Each point is reached from the start by the listed moves, each made 0, 1 or 2 times, or once backwards (-1), plus a little noise. Is the number of moves made odd or even? Then give how often each move was made.

Moves:
(1): [ 2.97 -0.48 -0.97  0.24 -1.36]
(2): [ 0.28  3.23  0.50 -0.16 -0.34]
Start: [-0.40  0.77 -0.99 -0.85  0.14]
Points:
[-0.43  0.82 -0.96 -0.83  0.16] -> even (0, 0)
[ 0.17  7.21  0.01 -1.16 -0.51] -> even (0, 2)
[ 2.30 -2.92 -2.46 -0.48 -0.95] -> even (1, -1)

Moves:
(1): [ 2.40  0.55 -0.17 -0.77 -0.06  0.27  0.03 -0.58]
(2): [-0.52  2.59  0.05  0.46  0.00 -0.56 -0.31  0.14]
(3): [ 0.17 -0.64  2.06  0.39 -0.03  0.28 -0.74 -1.39]
(4): [ 0.47 -0.21 -0.38  2.12 -0.54 -0.11  0.09 -0.40]
(5): [-0.09  0.00 -0.27  0.25  2.31  0.03 -0.12 -0.18]
(6): [-0.51  0.51 -0.35 -0.08  0.19  1.77 -0.42 -0.01]
(7): [ 0.29  0.52  0.34  0.15 -0.15  0.35  1.63 -0.02]
(8): [ 0.59 -0.19  0.55  0.59  0.12  0.27 -0.34  1.75]
Start: [ 1.04  0.13 -0.48 -0.10 -1.53  0.02 -0.36 -0.23]
Points:
[ 7.40  2.14  4.63  1.48  2.76 -0.19 -1.00 -1.07] -> odd (2, 1, 2, 0, 2, -1, 1, 2)
[ 3.83  8.17 -3.17 -1.87 -3.92  0.97  1.50 -1.40] -> odd (2, 2, -1, 0, -1, 1, 1, -1)
[-1.24  3.32 -1.00  5.71 -2.54 -3.74 -2.06 -0.21] -> odd (-1, 2, 0, 2, 0, -1, -1, 0)

Moves:
(1): [ 2.06 -0.34  0.15  0.09 -0.17  0.28 -0.14 -0.08 -0.01  0.40 -0.25  0.12
 -0.54  0.13  0.39 -0.12]
(2): [ 0.60  2.76  0.19  0.21 -0.63 -0.01 -0.34  0.06 -0.59  1.06 -0.11 -0.44
  0.03  0.15 -0.22  0.47]
(3): [-0.49 -0.23  2.01  0.31 -0.12  0.04  0.18  0.40 -0.13 -0.24  0.24 -0.36
 -0.16  0.15  0.37 -0.20]
(4): [ 0.01 -0.37 -0.41  2.37 -0.90  0.26 -0.29 -0.70 -0.21 -1.01 -0.04  0.19
  0.83 -0.61  0.44  0.64]
(5): [ 0.09  0.15  0.03  0.78  1.35  0.04  0.25  0.03  0.04  0.09  0.69 -0.17
  0.15 -0.11 -0.08 -0.42]
(6): [-0.31 -0.29 -0.14  0.28  0.41  2.36  0.53  0.37 -0.47 -0.22 -0.21 -0.13
 -0.43  0.11 -0.22 -0.17]
(7): [ 0.07 -0.04  0.25  0.17 -0.01 -0.32  1.96  0.07 -0.81  0.27 -0.08  0.69
 -0.04 -0.11 -0.53  0.09]
(8): [ 0.19 -0.09 -0.28  0.38 -0.21 -0.28  0.01  1.93  0.08 -0.33 -0.24  0.80
 -0.15  0.47  0.55 -0.31]
(9): [ 0.07  0.38  0.03  0.07 -0.88  0.14  1.38  0.46  2.83 -0.16 -0.05 -0.17
  0.32  0.09  0.03  0.03]
(10): [-1.27 -0.76  0.16  0.39 -0.03  0.12 -0.14  0.16  0.22  2.33 -0.43  0.10
  0.43 -0.32 -0.13 -0.02]
(11): [ 0.26 -0.87 -0.62 -0.05 -1.08  0.29  0.07 -0.02 -0.60  0.31  2.21 -0.22
  0.20  0.51 -0.10 -0.14]
(12): [-0.44  0.68  0.73 -0.10  0.39  0.61 -0.67 -0.86  0.24  0.09  0.68  2.46
 -0.10  0.51 -0.10  0.00]
(13): [ 0.43 -0.15  0.14 -0.16 -0.40  0.38 -0.02 -0.01  0.12 -0.11 -0.08 -0.16
  2.51 -0.38 -0.19 -1.06]
(14): [-0.45 -0.52 -0.24  0.59  0.26 -0.31  0.42 -0.76 -0.33  0.29 -0.55 -0.23
  0.12  2.82  0.18  0.01]
Start: [ 1.29 -0.74 -0.24  0.60 -0.07 -0.05  1.01  0.45  0.66  1.31  1.50  0.07
 -0.79  0.24  0.73  0.11]
Points:
[-0.11 -6.18  4.40 -0.13 -0.66  1.96  8.01  1.46  1.58  3.91 -0.73  0.40
  0.16  6.08  0.54 -2.16] -> even (1, -1, 2, -1, -1, 1, 2, 0, 1, 1, 0, 0, 1, 2)
[-0.89 -3.08  3.04  3.38 -2.94  2.58  2.82  1.80 -1.33  2.37  3.20  0.62
 -2.91 -2.26  0.91  1.43] -> even (0, 0, 2, 1, -1, 1, 1, 0, 0, 1, 1, 0, -1, -1)
[ 0.51 -4.49  3.80  4.13  2.27  6.03  1.75  5.45  4.42  1.16  2.53  2.11
  0.72  1.37  2.65 -3.84] -> odd (1, -1, 2, 0, 2, 2, -1, 2, 1, 1, 0, 1, 1, 0)
[-1.94 -1.67 -3.71  0.93  1.10 -0.10  0.75 -1.42 -0.24  9.12  4.93 -5.47
  3.60  5.26 -1.08 -1.89] -> even (-1, 1, -1, -1, 2, 0, -1, -1, 0, 2, 2, -1, 1, 2)
[ 1.05 -2.65  0.91  3.91 -0.39  7.64  2.05  0.50  5.85 -3.71  9.49  3.40
 -0.43 -0.44  1.43 -1.23] -> even (0, -1, 1, 1, 2, 2, -1, 0, 2, -1, 2, 2, 0, -1)
